Rows are points. Each copy is the shape, with its points in the same order, turned, moved and blurred by noise. Some copies are also mirrored. Which?

Shape (5 x 2):
[[-3.48 -1.86]
 [ 1.29  0.03]
 [ 0.45 -1.24]
 [-2.31 -1.33]
 [ 1.74  1.35]]
Copy 1 (5 x 2):
[[ 0.56 -3.90]
 [-0.80  1.18]
 [-1.24 -0.38]
 [ 0.10 -2.54]
 [-0.08  1.83]]
Copy 1 is: mirrored
Copy 2 (5 x 2):
[[-2.66 -2.51]
 [ 1.05  1.38]
 [-0.63  1.11]
 [-1.59 -1.28]
 [ 2.12  1.32]]
Copy 2 is: mirrored
Copy 3 (5 x 2):
[[-0.72 -3.09]
 [-0.11  1.95]
 [ 0.73  0.71]
 [-0.76 -1.78]
 [-1.03  3.10]]
Copy 3 is: only turned

Shape (6 x 3):
[[-1.14 -0.44  2.27]
 [-0.33 -1.47  0.49]
 [ 1.41 -0.50 -1.10]
 [ 1.08  4.16  2.19]
 [ 2.50  2.05  1.18]
 [-2.45 -0.84  0.68]]
Copy 1 (6 x 3):
[[-0.31 -0.58  2.10]
 [ 1.15  0.26  0.87]
 [ 0.69  0.72 -1.71]
 [-4.69 -0.98 -0.53]
 [-2.25 -1.41 -1.97]
 [ 0.31  1.33  2.48]]
Copy 1 is: mirrored
Copy 2 (6 x 3):
[[-2.44 -0.30  0.21]
 [-0.62 -1.69  0.45]
 [ 1.65 -0.81 -0.02]
 [-0.86  4.30 -1.10]
 [ 0.55  2.14 -1.84]
 [-2.00 -1.14  2.03]]
Copy 2 is: mirrored

Shape (10 x 4):
[[-0.34  0.31  1.57  1.46]
 [-1.65 -0.56 -3.66 -0.05]
 [-0.28 -0.51  1.59 -2.48]
 [-1.66 -0.15  0.14 -1.85]
 [-1.43 -2.29  3.02 -1.98]
 [-1.53 -0.52 -1.12 -1.84]
 [ 1.21 -0.85 -4.02 -0.53]
 [ 0.31  0.60  3.06  1.38]
 [-1.21 -1.01  1.02  2.11]
 [-1.47 -0.76  2.13 -2.32]]
Copy 1 (10 x 4):
[[ 0.04 -2.03  2.04 -0.81]
 [ 2.52 -0.28 -2.77 -0.31]
 [-1.87 -1.60  0.19  2.11]
 [-0.92 -1.81 -1.26  0.86]
 [-1.32 -4.04  0.66  2.92]
 [-0.10 -1.28 -1.99  0.96]
 [ 2.60  2.02 -1.65  1.00]
 [-0.83 -2.30  3.29 -0.66]
 [ 1.68 -3.09  1.51 -0.60]
 [-1.97 -3.00 -0.10  1.89]]
Copy 1 is: mirrored
Copy 2 (10 x 4):
[[ 1.89 -1.01  1.41  0.49]
 [-1.96  1.34 -0.75  3.14]
 [-0.40  0.02  0.11 -2.46]
 [-0.87  1.03  0.82 -0.61]
 [-1.43 -1.37  1.92 -2.91]
 [-1.76  1.14 -0.02  0.16]
 [-1.23  0.30 -3.23  2.73]
 [ 2.84 -1.53  1.52 -0.83]
 [ 0.80 -1.63  2.06  1.41]
 [-0.92 -0.03  1.40 -2.36]]
Copy 2 is: only turned
Copy 3 (10 x 4):
[[-1.42 -0.83 -0.64  2.57]
 [ 0.90  2.57 -2.86 -0.89]
 [-0.95 -2.48 -0.29 -1.01]
 [-0.53 -1.35 -1.61 -0.94]
 [-3.29 -2.85 -0.77 -1.04]
 [-0.05 -0.15 -1.98 -1.32]
 [ 1.30  3.04  0.16 -1.29]
 [-1.76 -1.99  0.24  3.07]
 [-2.41  0.43 -1.55  2.45]
 [-1.70 -2.85 -1.30 -0.68]]
Copy 3 is: mirrored
Copy 4 (10 x 4):
[[-0.37  0.12  1.67  0.40]
 [ 0.20  1.13 -3.58 -1.23]
 [ 0.14 -2.94  0.40 -1.21]
 [-0.55 -1.31 -0.53 -2.01]
 [-2.68 -3.61  0.72 -0.46]
 [-0.10 -1.09 -1.63 -1.90]
 [ 2.36  0.09 -3.57  0.27]
 [-0.28 -0.48  2.81  1.01]
 [-1.83  0.64  0.66  1.21]
 [-1.32 -2.83  1.15 -1.67]]
Copy 4 is: only turned
